Every row gives one point. Two turns around zero, p and q, are shown by what they do to some points. Write where each new point lands after one turn and then the other. Backwards means that the second turn is done in reverse. Each puzzle has new turns, and all numbers are rounded.
In the rows, 128 means zero.

Turn p:
[123  82] -> [ 82 124]
[ 68 165] -> [153 194]
[123 152] -> [151 137]
[169 140] -> [148  90]
[158 101] -> [107  93]
Turn q:
[134 156] -> [100 120]
[102 161] -> [111  90]
[148  67] -> [173 174]
Where do these land?
q, then p: [186 153] -> [158 184]
p, then q backwards: [136  99] -> [129 158]
p, then q: [116 154] -> [102 141]
q, then p: [ 75 105] -> [101  77]

Turn p:
[142 115 127] -> [126 111 136]
[164 118 122] -> [142  97 144]
[123 109 160] -> [ 99 133 151]
[108 106  82] -> [119 105  79]
[ 83 115  88] -> [110 129  69]
[148 205 190] -> [173 194 190]
Turn q:
[128 161 100] -> [144 151  95]
[170  66 168] -> [140  86 201]
[120 141 159] -> [106 149 145]
[ 94 143  85] -> [121 125  72]
Where do these land?
p, then q backwards: [116  75 122] -> [ 81 101 132]
p, then q: [173 169 183] -> [123 176 194]
q, then p: [102 121 129] -> [112 132 106]
p, then q: [121 147  78] -> [176 112 109]

Turn p:
[158 166 136 111] -> [121 173 123 103]
[128  55 166  71] -> [205  85 148  85]
[123 177  70 126] -> [113 171  83 169]
[ 85 138 134 171] -> [ 81  92 117 143]
[177 141 134 173] -> [ 94 160 177 134]
[129 111 129  86] -> [169 127 117 113]
[ 97 109 127 158] -> [112  89 131 148]
Turn q:
[112 166 121 161] -> [163 157 135 101]
[108 130 191  99] -> [ 66 155 111 110]
[127 155 159 111] -> [103 136 123  93]
[ 74  80  87 119] -> [150 137  76 189]
[190 107 165 136] -> [ 87 105 187 133]
[ 99 148  92 127] -> [167 132  97 121]
[186 109  82 143] -> [160  73 168 151]
Where do these land?
p, then q backwards: [ 95 163 153 133] -> [123 140 150  80]
q, then p backwards: [ 58 114  82 173] -> [151 125  53  72]
q, then p backwards: [151 118 158  82] -> [ 95 148 154 166]
p, then q: [148 135  92 125] -> [150 138 151 102]
p, then q: [160 125 180  82] -> [ 84  79 107  96]
p, then q: [156 113 103 173] -> [119 180 156 118]

Turn p:
[ 89  87 143  90  91 125  95  73] -> [106  94 103  85 126 128 203 152]
[157 103  68 179 120 198 186 180] -> [ 99 149 179 184  95 218  78 119]
[117 144 108 108 118  97 126 151] -> [102 137 142 115 121  90 114 129]
[169  96 119 178  74 166 122 182] -> [ 95 104 103 164  73 184  74 132]
[ 66 199 192  81 148  94 126 151] -> [180 150 133  95  96  30 154  88]
[158 172 105 100 149 141 115 107] -> [133 174 122 160 155 105 138 157]
[143 154 133 127 190 150 122  99] -> [171 171 119 143 171 134 140 125]
[116  84 166  89 142  82 115 126] -> [149 106 119  52 133 112 131 149]
[160 117 104 176 100 139 168 128] -> [111  95 153 176 130 165  99 129]
[155 146 131 147 140 132 157 113] -> [152 122 144 163 148 133 117 130]
[ 78 105 139 132 137  84  76  98] -> [110 107  91  70 161 109 159  98]
Turn q:
[ 50 164  89 137  94 179  98 186] -> [113 109 156 115 235  97  84 161]
[155  79 122  99 142 120 145 113] -> [138 129 102 121  85 138 161 159]
[220 119 149  66 144 149  71 142] -> [201 112 110  97  90  56 183 107]
[107 113 200 124 103 136 133 131] -> [130 140 163  94  89 122  79 131]
[123 169  72 140 119  57 115 113] -> [ 63 128  81 166 156 121 144  88]
[114 161 134 126 160 113 111  80] -> [119 136 112 103 140 160 138  74]
[137  78 144 166  94 164 194 113] -> [143 178 169 160  93 161 115 187]
[127 113 118 167 150  93 113 112] -> [129 129  85 155 124 154 109 109]
[119 156 124 126 146 140 172 163] -> [116  89 173 142 140 143 140 136]
Where do these land?
p, then q: [ 95 153 107 146 122 112 139  88] -> [117 128 126 127 102 187 118 121]
q, then p: [125  76 162 158 167 149 160 158] -> [122 121  78 143  79 171  98 154]
q, then p: [163  95  80 148 164 134 118  92] -> [112 152 165 188 140 160 100 134]
q, then p: [130 155 184 137  71  92 193 158] -> [136  59  82 109  87  97 162  77]
p, then q backwards: [127 113 124 123 150 152 159 190] -> [120 114 192 151 119 140 147 102]
q, then p: [144 188 179  88 115 144 116 145] -> [169  79 126  93 145  92 157 162]
p, then q: [121 105  83  94 152 104  73  87] -> [ 97  56 137 101 156 161 157 134]
p, then q: [142 127 144  87  58 162 133  74] -> [110 108 165 187 110 131 102 196]
q, then p: [106 139  90 170 151 102  61 160] -> [ 95 156 109 105 205 167 114 119]

Turn p:
[149 167 135 108 124 148  94 161 119] -> [127 115 142 113 147 119 172  87 104]
[105  99 162 126 119 120 117 120 119] -> [151 139 141 161 135 110 130 152 137]
[137 127  85 129 123 123 128  95 125] -> [133 108 112 130 103 158 108 113 141]
[141 116  96 125 146 150 151 125 119] -> [112 107  89 113 115 134 130 135 138]
[140 107 147 128 116 109 138 110 143] -> [121 145 134 152 144 143 114 138 148]
[104 126 150 125 130 125 150 105 136] -> [124 161 125 148 111 122 120 144 128]
[124 125 141 150 141 138 119 126 138] -> [128 127 129 134 136 129 123 146 102]
[115 157 130 119 115 150 107 196 144] -> [107 111 162 101 143  79 147 102 101]
[159 152  86 144 118 127 138 127  96] -> [129 103 127  88 108 168 141 116 142]
[106 105 147 125 149  89 138 115 140] -> [148 165 118 139 139 117  94 145 139]
Turn q:
[ 71 149 153 133 109 136 115 131 137] -> [148 113 116 112 146 161 116 177 132]
[145 129 111 153 125 131 119 138 129] -> [138 115 133 120 106 107 122 118 129]
[123 146  95 117 100 109 110 112  99] -> [132  93 121 162 140 109 138 136 160]
[148  75 151 114 101 142 112 107 144] -> [122 146  65 117 131 118 151 113 105]
[133 139 118 111 118 131 129 151 124] -> [129 135 125 137 128 124 106 124 151]
[129 129 130 125 125 129 125 132 151] -> [142 144 124 119 127 126 129 131 131]
[134 140 115 135 225 114 134 116 155] -> [145 152 212 115 152 128 145  98  95]
[148 117 144 134 126 110 132 141 120] -> [100 136 127 117 120 110 126 129 127]
[146 145 152 133 115 145 153 132 125] -> [109 134 123 114 101 153 127 123 146]
[134 126 115 131 154 139 135 132  76] -> [100  97 148 148 131 133 109 100 118]
[ 98 114 124 122 110 122 143 116 147] -> [142 141 113 148 127 138 139 158 115]
Where do these land?
p, then q: [128 100 102 109 117 124 152 145 109] -> [156 168 119 134 130 110 137 143 122]
p, then q: [166 147 145 142 119 141 118  97 144] -> [130  96 129 124 113 170 114 115 107]
p, then q: [120 128 100 143 140 146 124 141 124] -> [117 131 106 151 140 110 120 126 121]
p, then q: [151 118 166 149 123 130 117 129 151] -> [117 114 157 106 133 147 102 124 106]
q, then p: [137 144 160 126 126 159 137 132 163] -> [ 99 123 118 141 112 127 154  89 122]
q, then p: [109 123 125 121 174  88 129  93 108] -> [142 168 111 111 132 115 142 183 120]
p, then q: [130 136 116 116 125 108 136 157  99] -> [127 169 124 135 138 132 148 122 142]
p, then q: [116 131  89 125 118 106 127 136 137] -> [139 132  99 120 153 115 151 126 131]
p, then q: [128 129 170 115 140 147  90 101 143] -> [107  86 165 123  96 128 131 120 115]
p, then q: [ 94 123 108 133 100 130 150 148 103] -> [120 164  96 122 129 112 131 159 143]
